Each point is reached from the start by the listed moves, each made once or not at all, plus a little noise. Is the number of moves made odd or even? Then give how often each move was made.
(in the rows, 128 means zero)

Moves:
(1): [ 79 161]
(2): [95 80]
Start: [130 111]
Points:
[ 81 145] -> odd (1, 0)
[48 97] -> even (1, 1)
[131 112] -> even (0, 0)

Moves:
(1): [113 127 138 127 123 120 113 134 131 161 131]
(2): [111 139 126 133 135 117 131 124 122 130 126]
(3): [153  98 126 147  97 119 157 150 108  99 124]
(4): [127 110 128 124 127 124 143 136 120 123 152]
(5): [134 134 117 164 135 121  94 125 122 134 124]
(6): [145 121 107 136 132 113 121 121 137 143 126]
(7): [144 109 129 154 145 122 135 130 136 133 124]
(8): [114 132 128 122 136 137 120 142 121 127 117]
(9): [113 137 143 109 134 111  89 133 138 125 125]
(10): [112 125 111 159 111 134 116 121 136 116 113]
(11): [125 147 131 130 141 142 131 157 155 141 147]
Start: [127 134 127 130 134 121 122 148 108 115 128]
Points:
[ 66 162 116 149 148  99  45 188 151 164 115] -> odd (1, 1, 0, 0, 0, 1, 0, 1, 1, 1, 1)
[129  87  84 214 102  95  88 183  84 121 118] -> odd (1, 0, 1, 1, 1, 1, 0, 1, 0, 1, 0)
[176  61  76 249 113  85 119 164  98  99 124] -> even (0, 0, 1, 1, 1, 1, 1, 0, 0, 1, 0)

Moves:
(1): [129 134 123 136 133 103 112 136 136 143 128 102 124 136 109 125 148 132
 130 131 137 144 103 111 132]
(2): [111 138 123 126 132 139 129 110 137 132 133 149 120 122 137 127 146 120
 144 137 129 125 133 110 141]
(3): [139 108 120 134 128 128 114 131 144 134 125 128 143 111 134 110 134 140
 120 136 119 131 131 140 136]
(4): [140 124 118 118 129  80 134 150 121 126 118 153 134 134 134 107 129 127
 132 133 130 113 104 140 140]
(5): [142 131 130 132 132 131 118 111 138 141 145 139 136 132 123 131 129 123
 124 124 131 128 140 116 149]
(6): [131 116 124 125 124 142 119 145 133 131 122 143 155 142 136 133 132 135
 139 124 119 131 129 121 139]
(7): [107 119 113 147 117 106 124 109 130 111 143 115 131 158 128 110 168 114
 139 138 135  96 115 126 115]
(8): [145 139 148 141 122 108 151 108 142 128 153 130 145 149 124 133 133 133
 116 144 134 134 139 105 134]
(9): [ 91 138 139 114 105 134 118 113 150 142 125 142 126 134 139 136 134 135
 142 118 138 135 138 138 125]
(10): [123 129 132 136 133 129 118 149 129 115 124 131 123 137 119 106 126 140
 139 120 110 133 137 145 129]
(11): [126 142 130 132 146 125 132 116 110 121 121 126 133 115 143 133 135 118
 118 127 117 128 106 143 125]
(12): [133 127 136 136 140 128 145 129 124 129 116 135 111 144 108 139 130 129
 142 144 131 126 134 130 120]
(13): [121 134 107 124 109 131 131 121 113 132 130 116 138 131 158 135 134 130
 129 142 126 102 114 138 135]
(14): [156 108 131 124 110 130 139 116 115 118 128  95 133 118 121 123 117 109
 139 138 126 131 131 143 121]
(15): [121 136 132 126 126 119 118 144 125 130 124 130 119 143 134 147 120 119
 125 130 135 146 143 136 114]
(16): [118 132 138 120 114 123 132 126 123 114 111 112 102 147 129 141 153 133
 142 131 139 124 136 139 125]
(17): [162 141 120 124 160 137 133 110 138 130 134 123 127 121 141 128 112 132
 124 124 120 128 106 132 129]
(18): [127 144 141 141 151 142 117 131 140 140 123 112  91 102 148 130 126 111
 151  95 144 131 131 141 110]
(19): [113 140 121 117 130 112 101 160 139 119 130 136 137 135 128 152 122 130
 132 118 125 137 111 137 136]
(20): [144 140 140 116 136 114 133 139 131 129 113 121 137 139 124 146 108 119
 118 116 124 125 143 111 135]
(21): [122 129 129 126 104 154 136 135 121 123 115 137 131 111 124 124 127 115
 124 124 106 125 133 142 130]
(22): [124 118 150 107 112 141 137 151 133 130 132 126 137 133 132 119 128 135
 118 145 115 134 165 150 126]
(23): [127 131 121 113 115 119 120 119 123 138 137 114 128 119 131 140 137 137
 119 116 116 125 121 123 126]
(24): [111 111 130 123  96 109 129 119 128 130 150 118 122 154 141 143 133 121
 121 127 122 135 128 129 150]
Start: [140 120 127 134 125 150 157 133 124 146 119 133 108 124 121 122 136 140
 139 126 127 147 132 123 123]
Points:
[169 137 111  88  91 102 160 170 128 143  96 158 130 207 161 192 137 126
 156 126  92 113 101 151 202] -> odd (0, 0, 0, 1, 1, 1, 0, 0, 0, 0, 0, 1, 1, 0, 0, 1, 1, 0, 1, 1, 1, 0, 0, 1)
[111 126 125 126  75 125 118 151 125 110 131 137 151 193 144 162 164  67
 164 114  69 149 145 145 169] -> even (0, 1, 0, 0, 1, 1, 1, 0, 0, 1, 1, 0, 0, 1, 1, 0, 0, 0, 1, 1, 1, 0, 0, 1)
[147 170 129 130  96  73 105  87 171 165 177  48 147 198 186 179 182 111
 171  80 103 142  74 134 165] -> even (1, 0, 0, 0, 1, 1, 1, 1, 1, 1, 1, 0, 1, 1, 0, 0, 1, 1, 1, 1, 0, 0, 1, 1)
[135 126 142  82  91 153 111 155 176 171 124 170 134 110 216 147 139  91
 172 108  81 184 140 219 174] -> odd (0, 1, 1, 1, 1, 1, 0, 0, 1, 0, 1, 0, 0, 1, 1, 0, 1, 1, 1, 0, 1, 1, 0, 1)
[119 165 166  95  18  91 159 104 141 163 128 113  75 175 187 173 167  93
 183 101 118 139 182 158 165] -> odd (0, 1, 0, 1, 1, 0, 0, 1, 1, 1, 0, 0, 1, 1, 1, 1, 0, 1, 0, 1, 1, 0, 1, 1)
[ 85 152 150  89  96 125  95 225 150 154  85 160 104  91 178 119 146 140
 150  80  72 177 144 249 111] -> odd (0, 0, 1, 1, 0, 0, 0, 0, 1, 1, 1, 0, 0, 0, 1, 0, 0, 1, 1, 0, 1, 1, 1, 0)
[125 175 154 111 134 171 103 154 173 158 115 152 118 138 179 176 112 111
 163  35  74 175 123 169 171] -> odd (0, 0, 0, 0, 1, 1, 0, 0, 1, 1, 1, 0, 0, 0, 0, 0, 1, 1, 1, 1, 1, 0, 0, 1)
